Each row of a before or after table is a point. The points were changed in one or more steps. Then noise was added and the rows were shuffled. The steps act on how far a point lies along the listed directions, d1 being the first. What was done? A step turns or swaps two directions, mirrors them in a line or flattens them onto one, adds a multiple of one to another, or multiplies one. Angles are multiples of 10 degrees, from the lower direction toward the higher: turns from -170 to 170, lines from 10 to 170 but not 90. Use the fewest steps. Two steps may share a direction if one is a turn and the other turns, adds or multiplies; they go together, in the order done. Otherwise the lowest direction goes first.
In the rows, zero is written as 128.

Directions:
(1): [ 90 174]
(2): [82 90]
Before (12 x 2)
[[ 85  92]
 [227 232]
 [131 112]
 [126 157]
 [183 172]
 [116 143]
 [120 135]
 [ 77 136]
 [146 131]
 [114 116]
 [ 80 117]
 [ 63 155]]
After (12 x 2)
[[122 150]
 [102 123]
 [111 117]
 [161  84]
 [ 84 183]
 [116  73]
 [142  83]
 [ 24 225]
 [141 117]
 [138 130]
 [103  64]
 [117 113]]
Steps: turn d1 and d2 by 90 degrees

Directions:
(1): [ 78  75 135]
(2): [165 100 184]
Before (11 x 3)
[[ 71 120  71]
 [ 59 103  53]
 [207 104 187]
 [ 93  88 173]
 [180 145 206]
 [107 115 143]
 [ 91 129 105]
 [108  61 162]
 [ 90 147 125]
 [ 92  86 171]
 [ 94 142 103]]
After (11 x 3)
[[102  92 139]
 [134 123 158]
 [161 122 192]
 [ 88 107 138]
 [208 185 109]
 [157 126 189]
 [ 94 117 149]
 [185 103 181]
 [164 219 132]
 [ 87  38 140]
 [ 81  62 141]]
Steps: turn d1 and d2 by 70 degrees

Directions:
(1): [ 78 134 196 135]
(2): [127  70 126 190]
(3): [181 170 160 168]
(4): [171  82 168  87]
Before (12 x 4)
[[154  99 190 134]
 [115  79  80 112]
 [ 87 162 123  44]
 [132  43 170 147]
 [107 199  75  67]
 [ 95  77 100  65]
 [124 149 112  48]
 [148  66 171 137]
 [160  78 206 118]
 [126  76 182 117]
 [ 72  91 109 120]
 [ 76 193 117  80]]
After (12 x 4)
[[134  98 186 106]
 [139  85 127 121]
 [100  95 121 158]
 [160 154 134  97]
 [126  78 180 119]
 [133  64 166 114]
 [135 170 155 114]
 [113 195 139 134]
 [143 205  94 119]
 [138  72 202  90]
 [133  80  90 142]
 [119  38 165 126]]
Steps: flatten d2 and d3 onto the line at 150 degrees

Directions:
(1): [ 75 180  68 152 157 133 128 190]
(2): [102  69 131 164  57  94 117 179]
(3): [131  60  60 163 150 173 146  95]
(4): [ 59 157 145 178 107 115 133  54]
(5): [116 139  81  79  81 149  48 103]
(6): [176 141 141 203 151 126  54 131]
Before (10 x 8)
[[146  76 155 120 126 113 179 103]
 [140 108 116 133 167 166 158  73]
 [139  94 127  94 163 153 176  29]
 [107 109 117 130  79 131  91 132]
 [175 130 186 167 170 121 107  23]
 [ 76  97 135 190  90  90  78 123]
 [ 73 157 129 167 121 114 184 104]
 [168 135 127  77 133 160 147  99]
 [ 67 156 120 149  85 124  98 102]
 [ 93 142  83 109 162 133 144 121]]
After (10 x 8)
[[116 141 168 176 114 108 158  77]
 [ 94 124 124 154 112 120 126 156]
 [132 151 113 107 137 160  96  86]
 [133 166 145 160 186 136  75  47]
 [102 122  87 110  88 136 146 185]
 [114  84 138 108  92 102 133 112]
 [ 51 132  88 146 111 101 140 173]
 [ 81 166 106 247 146  93  75 169]
 [ 98 157 108 120 162 118 170 158]
 [114 147 142 159 110 142  86  52]]
Steps: turn d1 and d2 by 170 degrees; flatten d3 and d5 onto the line at 80 degrees; add 0.5 times d4 to d6

Directions:
(1): [134  95 140 177 122 150  85  35  90]
(2): [159 131 105 138 217 114 197 103  97]
(3): [127 122 165 214 145 160 152 147 200]
(4): [ 91  89 118 107 182  68  84 105 190]
Before (9 x 9)
[[141 146 130 153 176 111 165  83 114]
 [153 125 120 176 151 145 176 136 150]
 [156 156 119 173 133 161 207 187 132]
 [154 158 114 105  45 161 100 153  76]
 [156 150 157 153 147 111 148 196 160]
 [150 157 160 175  69 195 136 121 113]
 [125 139 187 226   7 214 110 122 105]
 [151 148 179 161  23 204 124 119  83]
 [128 135 114 145 144 105  96  66 101]]
After (9 x 9)
[[129 158 101  81  58 134 131 198 104]
 [144 154 111  88 134 127 151 126 101]
 [171 151 119 157 172 145 183 162 135]
 [154 142 125  94 157 119 186 129  98]
 [141 139  89  78 169  89 176 122  48]
 [106 146 148 128  75 123  83 110 152]
 [124 124  99  86  69 118  99 139 119]
 [109 126 133 174 140 107  86  89 157]
 [164 155 132  92 102  98 117 171  88]]
Steps: flatten d1 and d4 onto the line at 40 degrees; turn d2 and d3 by 170 degrees
